Rows are points. Examples show where two turns around zero, p and q, send a point. Write where each new point lands after one turn and then the other. Backwards means that the second turn is done in reverse. Each puzzle has new turns, and all numbers are rounded.

Turn p:
[3.0 1.0 1.9] => [0.3 0.1 3.7]
[-2.1  0.1 -1.3] => [-0.6  0.5 -2.3]
[ 0.8 -5.0  2.7] => [ 1.5 -5.5  0.8]
[ 1.6 -2.8 -1.4] => [ 3.2 -1.3 -0.4]
[-0.4  3.1 -1.2] => [-1.1  3.2 -0.1]
[-2.8  3.6 -0.8] => [-3.1  3.0 -1.6]
Turn q:
[ 1.5 -4.0 -0.9] => [ 0.0 -3.8 -2.1]
[-2.5  2.9 -2.7] => [-2.4  3.9 -0.9]
[ 2.1  0.1 -0.6] => [ 1.7 -0.1 -1.3]
[-1.2  1.0  4.2] => [0.6 0.0 4.4]
Where do these land?
q, then p: [-1.6  1.0 -1.2] => [-1.6  1.2 -0.9]
q, then p: [ 0.2 -0.6  3.9] => [-0.3 -3.1  2.5]
q, then p: [ 3.3  1.6 -4.5] => [ 3.1  4.8 -0.9]
q, then p backwards: [ 0.5 -3.2  2.7] => [ 1.1 -2.9  2.9]
p, then q: [-2.4  1.3 -0.9] => [-1.8  2.0 -0.9]

Turn p:
[ 2.3  1.7 -1.1] => [ 3.0 -0.4 -0.4]
[ 5.6 -2.2 -2.4] => [ 2.9 -3.6 -4.5]
[-3.1 -1.9  0.8] => [-3.6  1.1  0.2]
[-1.4 -1.2  1.2] => [-2.1 -0.1  0.5]
[-3.5  2.0 -1.3] => [-0.4  4.1  1.1]
[0.1 1.7 2.7] => [ 0.3 -0.9  3.1]
Turn q:
[2.6 3.9 0.0] => [ 1.8  0.4 -4.3]
[-2.1 -0.8 -4.2] => [-4.5  1.7  0.3]
[ 0.6 -1.4  0.5] => [ 0.0 -1.4  0.8]
[-1.2 -1.7  3.7] => [ 2.6 -0.6  3.3]
Where do these land?
q, then p: [ 0.7 -0.8 -1.3] => [-1.4  0.9 -0.5]
p, then q backwards: [-0.2  5.8 -2.4] => [-3.3  2.8  4.5]
q, then p backwards: [-1.5 -2.5  1.1] => [-0.5  1.6  2.7]
q, then p backwards: [ 1.0 -2.5  2.5] => [2.4 1.2 2.5]

Turn p:
[-3.5  2.9  3.2 -3.2] => [-4.4 -2.9 -3.5  1.1]
[ 1.7 -0.1  1.7 -0.7] => [-0.4 -1.3  0.5 -2.1]
[ 3.8 -3.2  0.4  1.3] => [ 3.3 -0.6  2.8 -2.8]
[-0.3  3.4 -0.9  0.7] => [-2.8  2.1  0.4  0.8]
[-5.4  0.9  0.0  0.4] => [-1.3 -0.8 -2.0  4.9]
[ 2.2 -1.1 -2.1 -1.2] => [ 1.8  1.8 -0.6 -2.2]
[ 1.4 -2.8 -2.4  2.6] => [3.8 1.7 2.2 0.3]
Turn q:
[ 0.6  2.8 -1.0  2.7] => [-4.0  0.3 -0.5  0.6]
[ 0.6 -0.6  1.2  0.2] => [0.5 0.5 1.2 0.6]
[-1.9 -1.3  1.9 -0.1] => [ 1.9 -1.2  0.4  1.9]
[-5.2  1.6  0.6 -3.3] => [ 1.7 -6.0 -1.5 -0.3]
[ 1.2  2.5  1.0 -4.1] => [ 0.1 -2.4  2.4 -3.7]
[ 1.1 -1.6 -0.2  0.2] => [0.9 1.7 0.2 0.0]
[ 3.5 -3.5 -3.5  4.3] => [-0.9  7.0 -2.2  0.9]
Where do these land?
p, then q: [-1.3  2.2 -2.3 -2.8] => [-2.2 -1.3 -3.4 -1.3]
p, then q backwards: [0.1 1.7 0.6 1.3] => [1.0 1.3 1.0 1.1]
p, then q backwards: [-3.4 -6.2  2.5  2.6] => [-5.7 -2.0  4.7 -2.0]
p, then q: [ 2.4  1.9  0.7 -1.8] => [ 1.6 -2.8 -0.7 -1.6]
q, then p: [ 2.3  0.5 -1.5  0.6] => [-2.1  0.3 -1.8  0.7]

Turn p:
[ 2.2  0.1  0.6 -2.7] => [-1.8  1.5  0.5 -2.6]
[-4.7 -2.9  2.5  5.1] => [-0.4 -4.7 -2.2  6.0]
[ 2.7  1.0 -1.0  0.1] => [ 0.2  1.7  2.4 -0.7]
[ 1.1  3.3 -0.1 -1.9] => [ 0.6  3.6 -0.5 -1.4]
[-1.3 -1.5 -2.0 -0.6] => [ 1.4 -2.1 -0.2 -1.3]
Turn q:
[-2.1 -3.1  1.9  0.4] => [-1.1 -3.9  1.1  0.4]
[-1.1  4.1 -0.8 -4.0] => [ 4.4  2.6  2.0 -2.2]
[ 3.2  2.4 -3.2 -0.3] => [ 0.8  4.1 -2.9 -0.7]
[-1.4 -2.5 -2.8  3.2] => [-4.2 -1.2 -1.5 -2.3]
[ 0.6 -2.0  3.9 -0.9] => [ 1.0 -2.8  0.7  3.3]
[0.7 1.0 0.9 1.6] => [-1.1  1.2  0.6  1.4]
Where do these land?
q, then p backwards: [ 5.1 -1.4 -2.4 -1.0] => [-4.7  2.7  1.9 -1.2]
q, then p: [-1.1 -1.4  2.7  3.0] => [-0.6 -2.7 -1.9  2.8]
q, then p: [-2.0  4.7  0.1 -3.3] => [-3.6  4.8  0.5 -0.8]
p, then q: [-2.2 -1.4  1.9 -0.4] => [-1.4 -1.1 -1.1 -2.5]
p, then q: [ 0.2 -0.5 -2.3  1.7] => [-0.2 -0.7 -0.8  2.7]

Turn p:
[-0.4  3.5  1.6 -1.0 -4.2 -3.0] => [-2.4 -1.2 -0.3 -4.1 -3.1 -3.0]
[-2.0  0.1 -4.3 -2.5 -2.4  2.5] => [ 0.3  2.3 -3.8 -2.3  3.7 -1.3]
[-1.2  0.5 -3.0  4.5  2.3  1.6] => [ 2.3 -0.9 -1.1  4.6  1.9 -2.5]
[ 0.5  3.5  1.4 -1.6  2.7 -1.0] => [ 1.3  1.5  3.9 -1.0 -1.3 -1.7]
[-1.4 -1.3  0.3 -1.9 -2.5 -2.5] => [-3.9 -0.2 -0.5 -2.1  0.3  0.3]
[ 3.6 -3.7  1.5 -0.3 -1.1 -2.2] => [-1.4 -3.4  0.9 -1.1 -0.4  4.4]
[-0.5 -1.9  1.0  4.3  3.0  1.2] => [ 0.9 -0.7  0.3  5.6 -0.6  1.0]
[ 1.5 -0.8  1.5 -1.4  2.1  3.4] => [ 2.8  2.4  0.5  0.4 -0.6  3.0]
Turn q:
[ 0.3 -1.5  1.2  0.8 -2.7  0.7] => [ 0.3  2.5  2.1  0.6 -0.3  0.8]
[-0.6  1.1  1.0 -1.0 -1.4 -2.6] => [-1.9  0.9  0.7 -1.2 -0.1 -2.4]
[ 0.1  2.1  1.7  0.9 -1.5  1.1] => [-1.4  2.3 -0.5 -0.7  1.5  1.1]
[ 0.7  0.4 -1.6  2.5 -2.6  1.5] => [-1.0  2.0 -0.2  0.9 -2.0  3.0]
[0.5 1.8 1.3 1.8 0.7 1.1] => [-0.1  1.4 -2.2  0.2  1.5  0.9]
[ 1.4  1.0 -3.4 -3.6 -2.0  1.1] => [-1.1 -2.1  1.6 -3.7 -2.3  2.3]
[ 0.5  1.0 -0.6  2.8 -0.6 -1.9] => [-1.1  1.8 -2.0  1.0 -1.8 -0.8]
[ 0.5 -6.1  0.3 -5.4 10.0 -1.5] => [ 8.2 -8.4  0.2  0.2  2.2 -5.1]
[-3.5  0.2  0.0  1.3  0.2  0.4] => [-2.1 -0.6  0.1  2.8  1.3  0.1]
Where do these land?
p, then q: [-6.4  0.1  6.4 -0.4  0.4  0.3] => [-8.3  3.2 -0.2  1.3  0.6  1.1]
p, then q: [ 0.6 -2.2 -2.1  2.6  0.3 -0.6] => [ 2.4 -0.7 -0.8  3.0 -0.7  0.3]
q, then p: [ 1.6 -0.3 -2.3  0.9 -1.7  0.4] => [ 0.5  0.3 -2.8 -1.6 -0.9 -0.2]
q, then p: [ 1.7 -0.2  5.5  2.3  1.0 -0.7] => [ 2.9 -1.7  4.3 -0.7  0.4 -3.1]
p, then q: [ 2.2 -0.7 -1.0 -3.0 -1.0  0.6] => [ 1.3 -2.3  0.6 -2.4  1.4  1.2]
p, then q: [ 1.0  0.9 -2.5 -6.7  2.0 -0.9] => [ 0.9 -2.4 -1.3 -4.4  5.2 -1.9]
q, then p: [-2.1  1.8 -1.9  1.7 -1.4 -1.3] => [-2.1  0.7 -2.4  1.3  0.3 -2.3]
p, then q: [ 1.3  0.7 -2.2  2.6  0.5  2.2] => [ 2.7  0.5 -1.8  0.0 -2.8  0.0]
